Each row is a point. The points of each table are mixes of a few directions, plus a little noise. Count the directions of each table, and those that both share. Where both have some left over, give the other angles between the two spaces (their principal angles), to ten degrees, smallest first.

First (5 x 3)
[[  3  -1   1]
 [-25  12  -8]
 [ 60 -28  19]
 [-33  16 -11]
 [ -5   2  -2]]
Second (6 x 3)
[[-22  36  20]
 [ 20 -43 -22]
 [-17  24  15]
 [ 12 -13  -9]
 [-17 -28  -4]
 [ 24  23   1]]
Directions: first 1, second 2, shared 0; angles 40

First (7 x 8)
[[  5 -16 -22   2   9  -5   0   2]
 [  6 -22 -28  -2  13   1  -3  -3]
 [ -8  30  37   2 -18   0   4   4]
 [-11  30  53 -33 -11  50 -19 -34]
 [  8 -24 -40  21  10 -33  12  22]
 [  4 -13 -20   6   6 -10   3   6]
 [ -4  16  18   3 -10  -4   3   5]]
Second (10 x 8)
[[ -5 -17  16 -19  -6  34 -19 -29]
 [ -2   0  11 -14  -1  21 -10 -16]
 [ -1 -55 -15  22 -16 -18  -2   5]
 [ -2   3  11 -14   1  22 -10 -16]
 [ -1  -7   3  -5  -3  11  -7  -9]
 [  4  11 -19  23   5 -39  20  32]
 [  7   8 -29  36   5 -60  30  47]
 [ -3 -17   7  -7  -5  16 -11 -15]
 [  4  49   2  -5  15  -6  12  13]
 [ -1  22  12 -18   6  20  -5 -10]]
Directions: first 2, second 2, shared 1; angles 60

First (11 x 11)
[[-21   5 -10  17 -35   7 -33  -4 -11   9 -60]
 [  3  -2   1  -3   6  -2   5   1   2  -1  10]
 [  6  -2   3  -5  10  -3   9   1   3  -2  18]
 [ 10  -3   5  -7  16  -4  15   2   5  -4  29]
 [  7  -1   4  -5  11  -3  10   1   3  -2  19]
 [-20   5 -10  15 -32   6 -30  -4 -10   7 -56]
 [ -2   1  -1   1  -4   0  -3   0  -2   1  -6]
 [ -1   0  -1   2  -2   0  -2   0  -1   1  -5]
 [  8  -2   5  -7  14  -3  14   2   5  -3  25]
 [  8  -2   3  -6  13  -3  12   2   4  -3  22]
 [  2   0   1  -2   2   0   3   0   1  -1   4]]
Second (8 x 11)
[[ -3  -4  -5  -2  13  -5   9  -7  19 -19  -5]
 [ -8  -2   7 -12   2   5  -3 -18  22  -7  -9]
 [  8   4  13  -8   5  25  -6 -11 -35  28 -29]
 [  0 -12  -5  -7  -2 -11   3  25 -10  25  29]
 [ -1   9  -1  11   4 -18   1  -4   6 -20   2]
 [  5 -11 -12  -1 -10  12   5  24  -7  16  16]
 [ -9   0   5   4  -8   2  -4 -11  -3 -15 -13]
 [  9  17  -2  15  -3 -11  -5   1   8  -8   9]]
Directions: first 1, second 6, shared 0; angles 40

First (9 x 14)
[[ 21 -23   8  13  18  -4   2 -11  14   7  -7 -13  14  14]
 [  0 -10   2  16  22   3 -19  -1  -4  -9  17  -5  -2  -5]
 [ 12  60  -8   2   0  24   5 -33  -7  -1 -11  16  28  -4]
 [-27 -16  14 -19 -29 -16  18  24  23   6 -10  23  -6   4]
 [-35 -19  17  12   8   0  -5   6  11 -12  24  25   4 -16]
 [ 24  30 -20   5  -6   4   4  11 -46   9   0 -30 -27  27]
 [ 44 -16  -6 -11  18 -10 -22  -9  21   4 -27 -26   5  12]
 [-14   2 -15   1 -15   7  17   2 -39   1  19 -16 -18 -16]
 [-26  -8   9 -19 -18  -7   1   9  26  -5  -6  27   3 -16]]
Second (10 x 14)
[[ -6  -6 -17 -32 -23  -7   1   6  -3  -1 -10 -10 -16 -22]
 [ -2  -2  -8 -19 -13  -9  -8  17   1  -1  -7  -4 -18  -1]
 [ 16 -19 -21  -8 -13  -6  14   8 -31  12  -1 -42 -25   3]
 [  9  -9 -20 -23 -16  -5   2   2 -14   4 -10 -27 -16 -14]
 [-30  15  35  23  11  -1 -13  21  28 -10  12  53  10  24]
 [  4  30  22  22  36  19 -23 -33  40 -14  -2  43  48  -2]
 [-17  -9 -10 -23 -28  -4  11   6  -5   0  -2  -2 -12 -23]
 [  8  13  14  26  28  11  -7 -21  16  -3   3  18  30   9]
 [ -7 -12  -3   8  -9   2  26  -2 -21   9  12 -15  -5  -3]
 [ 28   3   5  26  27   3  -7  -6  -8   5   2 -16   3  30]]
Directions: first 6, second 4, shared 4

First (9 x 20)
[[ 40 -34 -12 -23 -22 -16  45  57 -39 -11 -27 -15 -38 -32  11 -35  31  30
   -8  36]
 [-10   9   3   6   5   4 -11 -14  10   2   6   3   9   7  -2   9  -8  -8
    2  -9]
 [  2  -2   0  -2  -1  -1   2   3  -2  -1  -2  -1  -2  -2   1  -2   2   2
   -1   2]
 [ 31 -28 -10 -19 -17 -13  37  47 -31  -9 -22 -12 -31 -26   9 -29  25  25
   -7  29]
 [ 24 -21  -7 -15 -13 -10  27  36 -24  -8 -16 -10 -23 -20   7 -22  19  18
   -5  22]
 [-32  28  10  19  18  13 -36 -46  30   9  22  13  29  25  -9  29 -25 -25
    7 -29]
 [-28  25   9  17  16  12 -32 -41  28   8  19  11  26  23  -8  25 -22 -22
    6 -26]
 [-14  12   5   8   7   6 -16 -20  13   4   9   5  13  11  -4  12 -11 -11
    2 -13]
 [-14  12   5   9   8   6 -17 -21  14   4  10   6  13  12  -4  13 -12 -11
    3 -13]]
Second (9 x 20)
[[-23  22 -19  -1  12  30  14   5  -1   4  17 -24  13  28 -15   5  32 -19
  -20 -10]
 [-25  11 -14   1   2 -34  -2  -2  -4  -6   6  -4 -24 -19   4 -10  -9  24
   -2   1]
 [ 36 -18  14  -3  -7  20   8  -3   6   1 -19   7  24   7   3  -1  -7 -11
    4   6]
 [-10  33  41  22 -17   8  -5  45  24  37  22   9  -8  -4   1  15   8   4
   16  -3]
 [ 10   8  11 -19   0  19  58 -46   5   0  -7 -21 -10  -1 -36  -2  16  26
  -50  13]
 [ 11 -25  10  25  22   8 -22 -11 -11   7  -3   8  21  -8  15   0   9 -15
   -3 -27]
 [-20  15  -1  19  -9 -10 -43  60   8  12  16  14   3   7  26   7  -7 -20
   46  -7]
 [ 24 -39   3 -26 -16 -20 -27 -21 -14 -23 -15  28 -24 -13   2   9 -28   2
   25  15]
 [ -5  -9 -46 -18  11 -19  19 -26 -14 -33 -21 -18   5   4   3 -26 -15   9
  -16  10]]
Directions: first 1, second 6, shared 0; angles 60

First (8 x 32)
[[  4  -6  -8  -1   2  14   0 -13  -9  -6  -1  11  15  -2  21   1   4   4
   -9   3   0   8  -7   8   2 -16   2  -6   3  -6   0  -7]
 [ -5   5   1  -9  -6  -8   2  21  15  11   3  -9 -21  10 -25   5  -4 -13
    9   9   3 -18   5  -8  -3  15  -5  -8  -8  11  -8   1]
 [  4  -8 -14  -6   1  21   1 -11  -7  -6   1  15  15   2  23   5   5   0
  -11  11   2   4  -9   9   2 -20   1 -17   0  -4  -6 -11]
 [ -6   7   6  -5  -5 -15   1  22  15  11   2 -13 -23   7 -31   2  -5 -10
   12   3   1 -16   8 -10  -3  21  -4   0  -7  10  -4   6]
 [ -1   0  -4  -6  -2   3   1   7   5   4   2   0  -5   5  -5   4   0  -6
    1   8   2  -8   0  -1  -1   1  -2 -10  -4   4  -6  -3]
 [ -6  12  24  14   0 -34  -2  13   8   7  -2 -23 -20  -7 -34 -10  -8   4
   17 -22  -5  -1  15 -14  -2  32   1  32   2   4  12  20]
 [  3  -7 -13  -7   0  18   1  -8  -5  -4   1  12  12   3  19   5   4  -1
  -10  11   2   2  -8   8   1 -17   0 -16   0  -3  -6 -10]
 [  7  -4   7  20   9   1  -4 -31 -23 -16  -6   8  28 -18  31 -12   4  23
   -9 -23  -6  30  -4   9   4 -15   9  25  14 -16  18   5]]
Second (9 x 32)
[[  3  -4  -5   1   3  10  -1 -13  -8  -6  -1   9  13  -4  18   0   3   5
   -7  -1   0   8  -5   6   2 -14   2  -3   4  -5   2  -5]
 [ -1   1   2   0  -2  -2   0   3   3   2   0  -1  -3   1  -4   0  -1  -1
    2   0   0  -2   1  -1   0   3   0   0  -1   1   0   2]
 [-11  15  17  -4  -8 -34   2  39  28  21   3 -28 -44  10 -60   1 -11 -16
   24   0   1 -27  17 -21  -5  43  -7   9 -11  18  -4  15]
 [  3  -4  -5   2   3  10  -1 -12  -8  -6  -1   9  12  -3  18   0   3   4
   -7   0   0   7  -6   6   1 -12   2  -3   3  -6   1  -4]
 [  3  -4  -4   2   2   8  -1 -10  -7  -5  -1   7  11  -3  15  -1   3   4
   -6   0   0   6  -4   4   1 -10   2  -2   3  -5   1  -3]
 [ -7  10  12  -3  -6 -22   1  26  18  13   2 -19 -29   6 -39  -1  -7 -11
   15   1   1 -18  11 -13  -3  28  -4   6  -7  11  -3  10]
 [  5  -7  -6   2   4  13  -1 -16 -11  -9  -2  11  18  -4  25   0   5   7
  -10   0   0  12  -7   9   2 -18   3  -4   5  -7   2  -6]
 [  7 -10 -12   3   6  22  -2 -27 -18 -14  -2  19  30  -7  40  -1   8  11
  -16   0   0  19 -11  14   4 -29   4  -6   8 -12   3  -9]
 [ -2   3   3  -1  -2  -6   1   8   6   4   1  -6  -9   1 -13   0  -2  -4
    5   0   0  -5   4  -5   0   8  -2   2  -2   4  -1   2]]
Directions: first 2, second 1, shared 1

First (9 x 32)
[[-20  17 -16  -6 -12 -15  -9   4  12 -27  -3  -5  -5   4 -14   1   7  -3
  -23  -1  -7  -6  -3   8 -17   7  -7   0   7   7 -11  29]
 [ 24 -20  21   2   6  18  11  -6 -14  35  -1   6   6 -11  17   5  -6   2
   22  -1  11   3  -3 -12  22  -7  11   6  -7 -10  15 -31]
 [ -9  10  -8  -6  -9  -7  -5   2   8 -12  -3  -3  -3  -1  -8   3   4  -2
  -14  -2  -2  -6  -4   1  -8   4  -3   2   3   2  -3  17]
 [-18  24 -10 -20 -39 -15 -13   0  17 -21 -10  -4  -6 -17 -17  21  13  -5
  -37 -13   1 -25 -18  -4 -13   7  -2  17  11   4   0  45]
 [-20  20 -13 -10 -21 -15 -11   3  13 -25  -5  -4  -5  -3 -15   9   8  -3
  -28  -7  -4 -13  -9   3 -15   7  -5   5   8   5  -6  36]
 [-15   6 -14  10  17  -9  -4   7   3 -23   6  -5  -3  23  -8 -18  -1   1
   -2  10 -10  13  14  15 -14   3 -10 -17   0   7 -16   2]
 [  5  -7   2   9  14   4   4   1  -5   5   4   0   1   7   6  -9  -5   2
   11   7   0  11   8   4   3  -2   0  -7  -4  -1  -1 -16]
 [ 15 -15   9   7  13  11   7  -2 -10  18   4   3   4   2  11  -5  -7   2
   20   4   4   9   5  -3  12  -5   5  -3  -6  -5   5 -24]
 [ 38 -35  29  14  30  29  20  -7 -24  50   7  10   9  -2  27  -8 -14   5
   48   6  10  18  10 -10  29 -13  11  -4 -14 -12  17 -60]]
Second (9 x 32)
[[ -6   8  -3  -9 -18  -4  -5  -1   7  -6  -5   0  -2  -9  -6  12   6  -3
  -15  -7   1 -11  -8  -4  -3   4   0   8   5   1   2  18]
 [-36  24 -31   7   9 -25 -14  12  16 -52   4 -10  -8  28 -22 -19   4  -1
  -24  10 -18   8  11  25 -32  10 -18 -19   7  14 -28  31]
 [  8   5  11 -24 -41   3  -1  -8   3  16 -13   3   1 -35   1  34   9  -4
  -16 -19  12 -26 -26 -20  10   1  12  29   6  -7  19  19]
 [  1  -6   0  11  19   3   3   2  -5   1   5   1   1  13   5 -14  -6   3
   13   7  -3  12  11   6   0  -1  -3 -12  -4   1  -4 -15]
 [-15  -1 -17  24  41  -7  -1  10   0 -24  13  -5  -3  38  -4 -36  -8   3
   12  21 -14  28  27  24 -15   1 -13 -32  -4   8 -23 -15]
 [  1  -6  -1   9  15   2   2   1  -5   2   5   1   1  11   3 -11  -4   2
   11   6  -2  11   9   5   0  -2  -1 -10  -4   0  -4 -12]
 [ 10 -12   7   9  18   8   7   0  -9  12   6   3   3   6   9  -8  -7   2
   19   7   1  11   8   2   9  -4   1  -7  -6  -3   1 -23]
 [  8   1   9 -13 -23   4   1  -5   2  13  -7   1   1 -21   2  20   4  -2
   -8 -11   8 -15 -15 -13   9   0   8  16   2  -5  12   9]
 [ 25 -12  24 -13 -21  16   8 -10  -9  38  -8   7   6 -31  14  24   1  -1
    8 -13  16 -15 -18 -23  22  -6  16  23  -3 -11  25 -11]]
Directions: first 2, second 2, shared 2

First (11 x 32)
[[ -2   9   7  16  -9  -3  19   2  28  -6   7  -2   8 -17   6   9   0  18
   20   8   7   7 -10  -2   4   1 -16 -11 -21   6  -3   7]
 [  8 -10  -3  -9   4  -4  -8  -6 -10   1  -1  -3 -15  13   1  -2   2 -12
  -16   2  -4  -7   1   5   6   2  10  -1   6  10   5  12]
 [  4  -7  -3  -2   8   9 -13  -6  -6   5   5  -6  -7   9  -4 -11   6  -5
  -16  -5   0   0   1   0   1   9  11   1   9  -1   1   3]
 [ -4  -1  -3  -5   3   9 -12   1 -13   8  -4   3   8   4  -6 -10   0  -4
   -6 -10  -2   3   7  -3  -9   1   9  11  15 -14  -3 -16]
 [ 15 -11   2  -2  -2 -11   4 -10   8  -5   5  -8 -22   9   8   6   5  -6
  -13  13   0  -7 -10   7  17   6   6 -13  -9  28   7  35]
 [ 11 -12   2 -17 -26  -2  -6  -9  -6  18 -13  12  10  10   5  -4  -2 -13
  -11   6  -1   4  -2  -1  -2   5  32  13  17  10  -2  12]
 [ -6   7  -1   7  12  -4   6   7   0 -12   3  -4  -6  -5  -2   6  -2   5
    9  -1  -1  -5   2   2   1  -8 -20  -6 -10  -4   2  -7]
 [ -3   9   7  13 -15   0  17   2  26  -1   4   2  16 -18   5   7  -1  17
   20   7   8  10  -9  -4   1   2 -10  -6 -16   2  -5   3]
 [-18  15  -5  13  33   0   4  16  -8 -21   7  -8  -9  -8  -9   5  -3   9
   15 -12  -4  -8  10   1  -4 -14 -39  -7 -12 -20   3 -28]
 [  3  -1   5  -7 -27  -5   8  -2   7  10 -11  13  18  -4   7   5  -5   0
    8   8   2   7  -4  -3  -3  -1  13   8   3   6  -4   5]
 [ -8   0  -8  -7  19  10 -18   5 -26   3  -3   0  -1   9 -11 -12   0  -8
  -10 -16  -6  -3  14  -1 -11  -3   2  11  18 -21   0 -26]]
Second (9 x 32)
[[  0   0   0   2  -1   0   0   1  -1   0   1   0   0   1   1  -2   2   1
   -1   1  -1   0   0   0  -2   2   1  -4   0  -2   0   0]
 [  3  -4   7  33 -15   3  11  17 -19   2  21 -11  -1  11  11 -22  25  19
  -33  33 -20   6  12  -1 -37  30   9 -60  -8 -15  15  -6]
 [  0   0   0   2  -1   0   1   1  -1   0   2   0   0   1   1  -1   1   2
   -2   2  -1   0   1   0  -3   2   1  -4   0  -1   1   0]
 [  1  -1   2   7  -4   1   2   4  -4   0   5  -2   0   2   2  -5   6   4
   -8   8  -5   1   3  -1  -8   7   2 -13  -2  -4   3  -1]
 [ -1   1  -3 -12   6  -1  -3  -6   7  -1  -7   4  -1  -3  -4   7  -9  -7
   12 -12   7  -2  -4   0  13 -11  -3  21   3   5  -5   3]
 [  1  -1   3  13  -6   2   4   7  -8   0   9  -5   0   5   4  -9  10   8
  -13  14  -8   3   5  -1 -15  12   4 -24  -3  -6   6  -3]
 [ -4   4  -5 -28  13  -3  -9 -14  16  -2 -18  10   0  -8  -9  18 -21 -16
   27 -27  16  -5  -9   1  30 -25  -8  49   6  13 -13   6]
 [ -1   1  -2  -9   5  -1  -3  -5   5   0  -5   4   0  -3  -3   6  -7  -5
    9  -9   6  -2  -3   0  10  -8  -2  16   2   4  -4   2]
 [ -2   1  -2  -9   4  -1  -4  -6   6   0  -7   3   0  -3  -3   6  -8  -6
    9 -10   6  -2  -3   1  10  -9  -2  18   3   4  -4   2]]
Directions: first 4, second 1, shared 0; angles 70
